Each row is a point. Examples show where two turns around zero, p and q, send a point. Where does a point land after both, in the order given? Backwards means that the second turn is done in reverse. Each puzzle has new turns, and all numbers are rounded.

Turn p:
[ 2.3 -2.5] -> [2.1 2.6]
[-2.9  0.4] -> [ 0.0 -2.9]
[-1.9  3.5] -> [-3.2 -2.4]
[ 3.6 -1.7] -> [1.2 3.8]
[-1.1  0.3] -> [-0.1 -1.1]
Turn q:
[0.0 2.9] -> [2.9 0.3]
[1.6 0.9] -> [ 1.1 -1.5]
[2.0 0.0] -> [ 0.2 -2.0]
[-3.6 -3.8] -> [-4.1  3.2]
Where do these land?
q, then p: [ 2.3 -1.3] -> [ 2.5 -0.7]
q, then p: [-4.4  0.7] -> [-4.4 -0.4]
p, then q backwards: [2.2 0.6] -> [-2.2 -0.7]

Turn p:
[ 0.2 -2.1 -3.5  1.3] -> [-2.6 -1.2 -2.0 -2.4]
[-2.3  2.0 -2.5 -3.4] -> [-1.6  1.0  4.3 -2.2]
[ 3.3 -2.3 -0.6  2.6] -> [-1.3 -0.1 -4.6  0.8]
[-2.3 -0.4  2.1 -0.1] -> [ 2.8 -1.0  0.9 -0.4]
[-1.7  0.9  2.4 -3.6] -> [ 2.8  2.1  3.1 -0.4]
[2.8 2.0 2.1 3.2] -> [-0.1 -0.9 -1.7  4.8]
Turn q:
[-1.7  0.7 -0.3 -2.0] -> [ 0.5  1.2 -0.2  2.4]
[ 0.0 -1.3  1.9 -2.1] -> [-1.2  2.9  0.3  0.0]
[ 1.0 -5.4 -1.8 -1.4] -> [ 3.3  3.6  0.2 -3.3]
[-1.7  1.3  1.1  1.6] -> [-1.3 -1.4 -1.9  0.9]
[ 2.5  4.7 -0.9  4.0] -> [-1.3 -6.4  1.7  0.0]
Where do these land?
q, then p backwards: [-0.1  0.5 -1.4 -1.6] -> [-0.1  1.1  1.8 -0.5]
q, then p backwards: [-1.9 -1.0  3.0 -1.4] -> [ 3.6 -0.3 -1.1 -1.0]
q, then p: [5.3 2.0 0.0 2.4] -> [ 5.3  2.0 -0.6 -2.3]
q, then p backwards: [-2.0  3.4  0.3 -0.7] -> [1.7 2.5 0.7 2.5]
q, then p: [-1.3 -5.0 -1.9  1.4] -> [-3.9  4.1  0.9  0.2]

Turn p:
[ 2.4  1.5  2.4 -3.1 -1.3 -2.0] -> [ 1.2  2.9  0.0 -4.2 -1.0 -0.8]
[-1.4  1.4  1.6  3.6  1.8  3.2] -> [ 3.1 -0.6 -0.2  3.7  1.4  2.8]
[ 0.8 -2.1 -4.9 -3.0 -2.7  1.1] -> [-4.9 -2.8  2.5 -2.2 -2.0  0.2]
[ 4.6  1.8 -0.4  0.9  0.7 -3.1] -> [ 1.9 -1.4 -3.8 -3.8 -0.4 -1.0]
[-4.3 -0.1 -1.2  0.4 -0.5  0.8] -> [-1.8 -0.1  2.2  2.5  2.6  0.0]
[ 0.2 -4.4 -0.6 -2.6  2.8 -1.8] -> [-1.4  0.0  0.1  1.3 -3.6 -4.6]
[-3.7  0.4 -0.3 -0.1  0.0  2.2] -> [-0.4  0.1  2.9  2.5  1.8  0.8]
[ 1.5  1.4  3.5  4.0 -0.9 -0.4] -> [ 2.3  2.0 -3.9  0.3  1.1  2.8]
Turn q:
[-1.8  1.4  1.0  4.6  0.0  3.7] -> [-2.8  0.0 -2.1  0.9 -2.0 -4.9]
[ 0.4  0.9  1.4 -3.1 -2.8 -3.4] -> [3.0 2.3 1.2 0.0 3.8 1.3]
[ 0.1  1.0 -0.2 -2.2  0.5 -7.0] -> [0.5 3.2 0.0 0.8 3.6 5.6]
[-1.8 -0.4  2.3  1.8  2.2  4.3] -> [-2.8 -3.2 -1.9 -0.9 -0.4 -3.6]
[ 1.4  0.5 -1.3 -1.6  1.3  1.7] -> [ 0.0 -0.7  1.1 -2.7 -1.4  0.5]
[-0.1 -2.8 -0.6 -2.5 -1.3 -4.9] -> [3.1 0.0 0.5 2.3 2.3 4.4]
[-0.6  0.0 -2.8  0.1 -0.4  2.1] -> [ 1.2 -0.1 -0.9 -0.9 -3.1 -0.6]
[ 2.5 -0.6  0.3  3.0  0.6  3.5] -> [-2.4 -1.5  2.2  0.4 -2.7 -2.8]
Where do these land?
q, then p backwards: [-2.4 -2.1  0.8  1.3  4.0  1.3] -> [ 1.6 -2.0 -3.9  2.7 -0.7 -0.7]
p, then q: [-3.3  1.2  1.5  0.6  1.7  0.2] -> [-4.0  0.7  1.0  0.5  0.2  0.2]
p, then q: [ 1.1  0.1  1.6  1.1  2.0 -0.2] -> [ 0.1  1.2  2.1  0.5 -1.6  0.5]
q, then p: [ 1.4  0.9 -0.6 -5.7  0.0  2.9] -> [ 0.5  2.1  2.1 -3.2 -4.7 -1.7]
q, then p: [ 1.2  0.9 -1.6 -3.8  1.2  2.7] -> [-0.8  2.0  2.6 -2.5 -3.1 -0.6]
q, then p: [-1.0  0.6 -0.8  0.3  2.9 -2.1] -> [-0.4 -1.6  2.8  1.5  0.8  1.2]
q, then p: [ 0.7 -0.5  3.5 -0.5  0.2 -1.3] -> [ 2.1  0.0 -0.3  2.6 -0.4 -1.9]
p, then q: [ 0.2 -2.1 -3.7  3.1 -7.1 -2.7] -> [ 2.0 -2.3 -7.9 -2.5 -2.5  0.9]
q, then p: [ 2.0  1.0 -0.8  3.5 -5.0 -0.9] -> [ 2.4  1.4 -4.0 -1.9  3.6  1.8]
